Each row of a before or after table is a point. One or more steps were done to the points. Then noise was added and the rows were shuffled. The steps act on how far a point lies along the listed directions, d1 being the first. Write out the steps. A step turns or swaps two directions, mirrors them in a line or flattens them onto one, adds a multiple of one to another, or multiplies one. Angles are multiples of 10 degrees, from the lower direction toward the higher: turns from -170 to 170, lines from 10 to 170 but not 90. Use the fewest steps. Two steps may share a direction if one is a turn and the other turns, adds or multiplies; they go together, in the order done. Otherwise the lowest direction goes first.

Directions:
(1): [-29 -18  34]
(2): [ 38 -21  21]
(3): [ 7 40 27]
Before (13 x 3)
[[ 43  58   3]
 [ -8  30 -12]
 [-13  -4 -18]
 [ 14  -1  24]
 [-16  -3   2]
 [ 31 -10 -12]
 [ 46  13  19]
 [-71 -21  15]
 [ 72   4 -43]
 [-13 -27   2]
 [-24  42   3]
 [ 23 -16 -20]
 [  8  -9   8]]
After (13 x 3)
[[-20  27   8]
 [ 30   0 -77]
 [-33 -32  72]
 [ 37  10   2]
 [ -5 -10 -28]
 [-17 -23  12]
 [ -1  23  75]
 [-22  -9  20]
 [ 24  -7  13]
 [-13   7  -1]
 [ 13 -23 -11]
 [  8   1 -17]
 [-30  33  45]]
Steps: add 0.5 times d2 to d3; turn d1 and d2 by -140 degrees

Directions:
(1): [ 21  34 -28  24  51  -5  -5  27]
(2): [ 39  18 -21 -53  -1  24  -9 -24]
Before (8 x 8)
[[-51 -23  35  61 -36 -20  -2  22]
 [ 41  38 -24 -21  39   5 -10  19]
 [ 26  49 -23  51  75 -26  -9  31]
 [ 13 -19   9 -52 -34  34   6 -36]
 [  4   6   3  32  12  -2 -10  -1]
 [ 10  22 -10  11  33  23 -10  20]
 [ 24  12 -23  -6   7  20 -21  -7]
 [-27   1   0  57  20 -14  20  42]]
After (8 x 8)
[[-44 -29  26  32 -26  -7  20  15]
 [-16   9   4  35  22  12  -6  26]
 [ 50  19 -25 -47  17  40  -3 -15]
 [  8  26  -2  33  47 -18  -2  46]
 [-35  -8  23  88  30 -48   4  35]
 [-32 -35  41  -8 -81   7  -7 -22]
 [ 15  13 -18  21  15  10 -21  10]
 [ -8  -7  14  31  -4  -1  -3  -8]]
Steps: turn d1 and d2 by -60 degrees

Directions:
(1): [-41   6  26  33  -5 -29   2 -51   7  17  35  30]
(2): [  2  -6  -5   5 -10   7 -36 -49 -34  35 -37 -43]
(3): [ 13 -37   5 -48 -28  11 -25   3  22  47  27  24]
Before (11 x 12)
[[ 29  -7 -16 -50   4  10 -26  26  -7  17 -33 -30]
 [ -6  -6  13 -15 -25 -11   6  34  40  19  48  35]
 [ 32 -46 -12 -42 -43  21 -37  19  30  44  21   0]
 [ 46 -36 -18 -70   3  22 -36  47   4 -16 -35 -40]
 [ 11  26 -29   3  12  35 -18  -1 -23 -18 -76 -63]
 [-19  46   6  91  11 -11  11 -31 -38 -39 -36 -38]
 [ -7  -6  17   4   7 -15 -11 -15 -12  32   6  29]
 [-40  38   0  89   5 -12   9 -61 -65  -6 -58 -64]
 [ -8   2  -3  18  -5 -15  21   0  10 -11  51  18]
 [ 40 -11  -6 -31   1  28 -36  -7 -13   8 -44 -24]
 [ 18   1   7 -22 -12  12  -1  28  19 -11  22  15]]
After (11 x 12)
[[-12  41  -3  50   8 -14  26  17  -9 -32 -15 -27]
 [  2  -1   6   8  16  -5 -10  -1 -24  20 -20   4]
 [ -4  19 -17  59  -4 -10 -13 -32 -27 -16 -41 -57]
 [ 23 -40  16 -36 -48  18 -20  35  42  42  52  50]
 [-13  -8  11   0  11 -15 -23 -22  -8 -18 -23 -37]
 [ 14  -5  12 -10  -2  10 -36 -39  -8  15 -19 -10]
 [ -4   9   1  -7   8 -10 -23 -21 -12  14 -24 -22]
 [ 12 -63  11 -66 -63  23 -26  20  29  85  41  36]
 [ -2  27   6  23   5   0   9   5  -7 -34  -1 -11]
 [  4   5 -14  18   1  -7  23  17   1 -26  30  -1]
 [ -1 -25  -1 -43 -26  26 -34  -6  35  43   9  18]]
Steps: multiply d1 by 0; mirror d2 and d3 in the line at 20 degrees

Directions:
(1): [-16  10  46  24  36  39  23 -28  26  -9  43  35   2 -41 -37  -5  11   8
  12  36]
(2): [-37 -44  -4  -5 -39 -28  37 -11  12  20   3  54  12  37 -13 -30 -29 -19
  34   6]
(3): [-49  34 -38  -4  26  39 -52  14  -3  27  -8  44   3  16  38  -2   7 -14
  13  25]
(4): [  2  24 -40 -10 -33  19  -8 -61  15 -22 -23  19  -1 -42 -19  10   5 -29
  19 -54]
Before (13 x 20)
[[ 15  10  -8   1   7   9 -20  17 -18   1 -11 -21  -5   9  21  23   7   2
  -31   4]
 [-27  15 -24  -9 -11  18  -8  -4   5  -2 -20  15   8  -5   6   2  -8 -16
   -1  -6]
 [ 25   1 -19 -12 -15   0 -26  -5  -9 -14 -22 -42  -2  -5   6   9  -1  -2
  -11 -16]
 [-10   7 -21  -8 -14  -1  10 -34  -1 -13   2  25  -2 -27 -22   2  -3 -33
   13 -12]
 [-23 -10   4  -5   5  10  23  -4  16   8  18  44  -1  22 -11 -13 -19  -6
   25  16]
 [ 13 -10 -41 -18 -62 -25  21 -57   9 -11 -35   3  -4  -2 -15   5 -14 -23
   12 -64]
 [ -6 -18 -26  -8 -36 -29 -10  21  -6  21 -30  -8   6  37  37  -4 -15 -12
    8 -27]
 [-25  29 -19 -14  -7  30 -26 -33  20  -3 -13  35   3 -31 -13  -3  -3 -26
   25 -27]
 [ 23 -41  15  -2 -55 -42  38 -35   5  -2  -8   8  10   6 -36 -16 -12  10
   25 -32]
 [-21   3  -5 -11  24  15 -17 -14   9  -2  12  17  -6   1   5  -3   2  -9
    5  16]
 [ 10  17   2 -10  12  -5  -1  -1  -6  -8 -16 -11  -4  -9  12  24  -3  -9
   -8 -20]
 [ 14  21   9  -1  -2   7   2 -36  15 -26  -9 -13   5 -36 -32  11  14  11
  -17 -20]
 [-24 -43   9 -14 -35 -34  40   6   4  16   3  34   1  15 -13 -26 -22  -8
    7  21]]
After (13 x 20)
[[ 95 -16  46   6 -27 -38  32 -28  -8 -40  -5 -82  -5 -42 -44  17  16  41
  -23 -52]
 [-36  32 -25  -6  10  38 -27   4   4   3 -16  21   7  -9  16   6  -1 -14
   -2   8]
 [-31   7 -34 -21  17  10 -40   1  -1  12  -7  19  -6  23  29  -2  -1 -17
    5  11]
 [  6  13 -29 -12  -8  -9  -6 -12 -16 -12 -10  -7  -6 -19  -3  12   2 -26
   -5 -19]
 [-33  35 -40 -22  -2  27 -53  -6   6  13 -27  29   2  -5  19  -2  -4 -27
   19 -23]
 [ 11  26 -33 -18  16  13 -31  26 -12   2 -16 -19 -11  22  32  16  -2   1
   -9 -12]
 [ 49  15  17   6  -6   6  27 -58  16 -39   1 -36 -12 -57 -38  25  15  10
  -17 -39]
 [-23  -8  13  12   5  20  11  -8   5  10  16  40   6   8  -7   1  -3  -8
    0  30]
 [ 40  13   7 -12   6 -10  -9  23 -18 -16 -12 -58 -17 -32   7  19  16  16
  -46  -3]
 [ 10 -23   8 -10 -43 -37  35 -32  13 -15 -15  -3  12   2 -38  -8 -12   4
   -4 -28]
 [ -2  32  29  24  41  43 -16  -4  17  -4  19  -3  -1 -40   5  14  23  10
   -2  16]
 [ -9  -1  20  -3   8  -4  25 -14   8  -4   2  21   3  -7  -8   9 -12 -12
    9  -4]
 [  1 -18  23   6  -5  12  18 -33  18 -15  18   7   7 -21 -36 -10  -7   0
   13  17]]
Steps: turn d1 and d2 by 160 degrees; multiply d3 by 2; multiply d4 by 0.7

Directions:
(1): [ 65  -4 -21  21  33  -6   6  -3 -10 -26  21  49  -4  -9  -3  25 -19   3
  33 -22  28  39  23   2  -5  -5 -20   0 -42  34 -59 -41 -69  -3  27 -27
 -25 -18 -23 -12  -2   7  23 -12 -38  -4 -32 -50]
(2): [ 15  66   7   9  -1   5 -22 -41 -32  29  51  50   2 -54  75  28  29   6
   3 -25  12 -24   1   0  33  27 -27   8  13 -10  35  12  -7 -29 -18  24
  -4   9   2  54   8 -26   2   9 -38 -14  26   4]
(3): [  3  33 -30  42  23  14  33 -26  44   6  28  12 -40  46  21 -12  21 -14
 -17  24 -10  15  14 -58 -49  16  35  37 -19 -16 -15 -46  21 -35  11 -21
  -4  58  40   8 -25   7 -10 -29   1  14  36   9]
Before (11 x 48)
[[-35 -42  18 -23 -17  -4  -3  22   6 -19 -54 -41  15  36 -44 -22 -16  -2
  -11  15 -16  -5 -10  26  -6 -15   0 -14  15 -15   9  16  25  23  -5  10
    8 -32   1 -48 -14   9   9   0  39   1 -20  11]
 [-19  20 -14  33   3   5  18 -16  23  12   1   7 -22  31  10 -17  22 -13
  -22  26 -12   3   1 -49 -19  15  20  27   5 -20  -1 -23  28 -15  -3   7
    7  38  17   9 -11  11 -15 -11   1  11  25   5]
 [ 10  13  18 -16  -5 -11 -32  -3 -32   2   4  16  21 -56  10  15  -3   6
   34 -26  13  -5  -5  38  47  -1 -42  -9   5   3   7   6 -30   1  -7   5
   -5 -36 -25  14  15 -15  -1  15 -31  -8 -25 -15]
 [-64 -19  24 -28 -40  -2 -24  13  14  17 -32 -56  11   2 -32 -22   8  11
  -21  18 -17 -26 -23  23   4 -25  12  -2  41 -31  33  35  53  22 -16  17
   19  -2  17  -4  -2 -13 -13  13  70  -6  -6  31]
 [ 22 -17 -27  31  38  -5  29   6  39 -17 -12   5 -29  59 -41 -20 -24 -17
   22  25  -8  40  31 -22 -47 -26  35   6 -31  13 -60 -49  -7  10  37 -37
   -7   6  14 -33 -16  27  -2 -25   1   5 -13 -21]
 [-35 -14  18 -18 -24  10  -5  13   4  13 -33 -48   5  -1  -3 -24   3  -8
  -18  17 -16 -23 -19  25   3 -13  18 -23  25 -28  43  40  40   8  -4  18
   32   6   7   0   1 -16  -7  23  40   3   0  35]
 [-23 -34   8 -21  -3  -8   0  38  18  -9 -25 -38   8   2 -47  -2 -25   0
    4  15  -9  15  -4  36   9  -9   1  -5  -6   6  -2   7  18  27  17 -10
   -9  -6  -4 -23   2   5 -12   1  13   3 -15   4]
 [ 41   6   4 -10  15  -3 -20  -1 -31  -3  27  33  15 -47  16  30  -7  10
   28 -29  26   8  12  16  23  -5 -25  -7 -14  18 -16   4 -49   7   8   0
  -28 -29 -36  -2   6  -6  17  16 -30  -3 -14 -29]
 [ -9 -20   5   2  -1   6  18  17  22 -10 -20 -20   3  21 -36 -17 -12 -15
  -11  20 -22   5   7  13 -25 -15  16  -5 -10  13   0 -11  18  13  -5 -28
   -5  -9  -2 -15 -11  -3 -11 -13  14  19 -13   3]
 [ -1  21  23 -13 -10  -1 -25 -15 -24  16  12  16  26 -35  47  15   6  13
   14 -30  -1 -31 -34  19  23   3 -15 -19  26  -8  46  10   7  -5 -19  27
    0  -5  -1  29  18 -15  -4  17 -19 -15   9   4]
 [-23  -1  -7  12   5  -3  32  15  40 -13 -24 -41 -12  50 -36 -36  10  -4
  -17  19 -25  -9   2 -23 -25 -10  42   9   1   3 -16  -2  34  -9   7 -10
   15  31  18 -32 -12   4 -24  -6  36  17  21  13]]
After (11 x 48)
[[ -7  30  23  -9 -11   2 -27 -17 -16  19  17  13  25 -31  52  15  12  12
    7 -24  -5 -34 -30  14  24   7 -11 -13  33 -14  53  11  16  -7 -25  29
    5   5   8  33  12 -12  -6  17 -14 -13  13  15]
 [-93 -13  34 -41 -56   0 -25  12  14  33 -42 -79  16   3 -24 -30  16  15
  -36  27 -33 -48 -33  28   9 -23  16  -4  65 -48  64  61  86  22 -32  34
   31   2  23   4   2 -20 -26  16  88  -8   7  59]
 [-63 -12  29 -27 -40  11 -10  13   3  23 -38 -64   5   3   1 -34  13  -7
  -31  23 -28 -43 -30  22   8 -11  25 -25  43 -39  73  60  73  11 -17  36
   45  11  12   9  -1 -19 -21  27  53   5  12  51]
 [ 63  11  -5  -2  30  -1 -18  -5 -33 -11  37  56  10 -47  27  39 -10  12
   33 -29  33  18  22  14  21  -4 -33  -4 -27  32 -37 -17 -69   1  16 -11
  -38 -30 -43  -1   5   2  24  10 -44  -4 -23 -44]
 [-28  10  -6  28   5   6  27  -9  21  12  -8  -4 -23  38   0 -25  23 -15
  -22  31 -16   5  -3 -50 -20  16  25  30   7 -23   1 -18  34 -13  -7   5
   15  38  14   6 -14  16 -19 -11  10  17  24   9]
 [ 39 -28 -34  31  46  -6  32   8  33 -24 -11  19 -26  55 -47 -17 -34 -13
   37  20   0  49  33 -16 -50 -33  25  -3 -42  22 -74 -55 -23  15  44 -44
  -12  -6   4 -36 -13  32  10 -25  -4   1 -28 -36]
 [ 18  20   9  -9   4  -9 -33 -10 -33   2  14  26  16 -60  15  18   0   4
   42 -29  15   3   0  33  45  -1 -44  -4  -3   7   1  -1 -40  -3  -4   1
  -11 -35 -22  18  15 -17   6  13 -43  -7 -29 -24]
 [-26 -35  11 -26  -4  -7  -1  44  14  -9 -25 -35   7  -1 -50  -3 -25   1
    3  17  -9  12  -4  47  15  -7   2  -9   0   8   6  19  22  30  13  -5
   -5  -7  -8 -20   6   4  -9   6  13   3 -13   6]
 [-13 -25   6  -3  -6   4  17  21  18  -9 -24 -25   9  21 -38 -18 -13 -13
  -14  20 -26   1   6  15 -19 -14  14  -8  -5  16   3  -7  20  15  -7 -27
    0 -11  -4 -15  -2  -8 -11 -10  19  15 -16  -2]
 [-43 -42  27 -26 -24  -3 -10  24   2 -13 -56 -55  14  29 -42 -27 -14  -2
  -13  14 -24 -13 -18  27   6 -13  -2 -17  29 -21  19  28  33  28  -9  21
   17 -32   1 -40 -14  11   6   5  42  -5 -13  21]
 [-37 -13  -1   5  -7  -8  28  20  37 -14 -33 -63 -10  49 -43 -46  14  -4
  -18  17 -33 -17  -7 -13 -26 -12  46   7   7  -3  -7  12  50  -3   3  -6
   21  29  15 -39 -11   6 -26  -1  46  18  21  19]]
Steps: multiply d1 by 1.6; turn d2 and d3 by 10 degrees
